Each row is a point. Before rounding, the points of a table are all equally far from one centre. They may lie mostly on one side of it. Write the centre, to within rounding.
(in the rows, 128 means zero)

Points:
[[112 194]
 [145 182]
 [125 193]
 [ 72 172]
 [ 63 150]
 [163 141]
 [161 160]]
Centre: [113 144]

Points:
[[ 76 177  91 160  65 168 101  95  46]
 [ 57 164 129 159  93 137 132 128  39]
 [148 118 136 138  78 143  15 125  84]
 [160  65 143 182 104 163 115 157  64]
 [ 52 131 130 183  99 141  80 130 133]
 [127 136 120 131 111 195  66 171  65]
 [180 135 120 162  66 127  77 158  65]
 [166 181 131 152 104 157  94 104  28]
 [171 163 149 168  88 172  89 149  80]
 [139 150 176 160  48 170 122 121  79]
 [170 143 120 125 109 124 143  91  19]
 [187 136 117 119 123 162  74 147 106]]
Centre: [119 115 116 147 103 141 102 103  82]

Points (30 x 24):
[[177 195 142 166 113 121 112  42 125 149 164 131 116 161 129 168 100 106
  212  96  90 168 156 151]
 [174 179 127 157 128 107 108  28 130 170 191 166  85 155 111 130 167 133
  111 147 130 102 145 145]
 [188 182  94  78 153 140 124 109 204 133 158 139 130 124  82 160  81  54
  122 173 109  75 229 113]
 [164 179  92  96  64  73 107 126 149 168 135 154 108 164 116 101 205 101
  105  52  86 139 143 112]
 [202 180  82  66 126 120 120 115 195 170 167 167  66 134  74 136 177 141
  111 131 122  94 119 148]
 [183 120 123 123 144  97 131  93 137 181 181 197 125 157  64 161  67 189
  167  97  76  88 141  93]
 [155 132 137 142 153 119 143  13 202 145 166 107 127  88 119 198 116 116
   94 147  96 107 218  87]
 [165 152  49 134  89 134 129 130 214 154 124 203  66 136  42 192 155 101
  118  82 117  99 116  84]
 [122 152 113  88 121  78 109  80 193 132 181 178 126  99 133 182 146 145
  182 103 120 134 165 138]
 [181 132 172 201 112 124 126  87 121 162 170 185 118 170 116 132  99  92
  188 131 115 106 110 177]
 [224 196 101 168 149  86 113 122 179 144 159 201 122 127 147 164 112  59
   79 118 121 106 122 126]
 [218 166  94 118 122  90 155  11 121  86 127 146  86 111  95 156 121 138
  119 143 106 110 153 101]
 [191 166  88  75 154 134 149  93 132 154 177 161 111 160 104 155 149 145
  111 117 111  22 144 119]
 [222 152 126  81 102 118 143 202 148  98 180 141  97 164  94 169 145 123
  138 121  72  95 139 147]
 [201 110 166  99 147 139 125  85 167 152 103 149  91 152  45 187 137 114
  150  52 119  84 140 100]
 [204 194 128 143  93 131 136 100 187 179 143 163 109 150  74 224 128 120
  161 102  43  77  92 134]
 [158 150 169 166 125  96  77 191 190 185  92 122 156 153  99 129 110  82
   59  72  52 150 126 102]
 [206 181 133 135  95  58  77  69 173 186 135 166 112 138  34 135 130  85
  100  93  97 132 147 124]
 [182 141  64 104 143  70  70 118 180 146 138 191  92 146 128 214 133 108
  125  85  76 107 111  84]
 [117 182  78 162 162  90  77  82 178 119 187 123 101 151 124 173 111  73
  113  82  86 105 117 131]
 [127 178 161 102 123  82  93  98 184 170 126 138 201 170  91 115 133 138
  108  77  38 100 116 125]
 [122 167  85 155 120  96 111  73 121 139 154 183 109 112  24 134 141 160
  134  79  88  86 133 111]
 [249 211 117 141 122 130 141  85 121 149 134 168 105  89  82  92 112 156
  150 119  69 135 183  91]
 [210 177  87 144 131 121 124 101 159 101 137 220  56 179 131 158 162  96
  114 107  97 129  92 120]
 [178 163  93 203  81  48 132  69 148 148 174 177 112 144  67 128 166 113
  158  89  74 160 159 111]
 [159 162 123  82  74  89  79  46 126 119 152 123  91 102 115 122 134  81
  155  88  58 128 163 123]
 [165 215 109 117 158 158  59  86 127 195 171 192 121 115  84 175 110 132
  154 137  89 166  89 118]
 [195 147  61 107  26 144 141  12 145 113 124 182 160 130 116 165 102  71
   82 163  50 123 164 116]
 [206 212 102 183 127 140 158 153 201 179 136 153  98  91  86 137 135  75
  121 103  40 128 225  97]
 [180 221  85 164 162  91 129 145 124 156 163 139 152 108  89 168 114 114
  130  83  26  79 153 108]]
Centre: [158 122  97 134 118 148 148 114 154 160 125 135 141 138 104 145 120 104
 117 138  84 151 141 110]
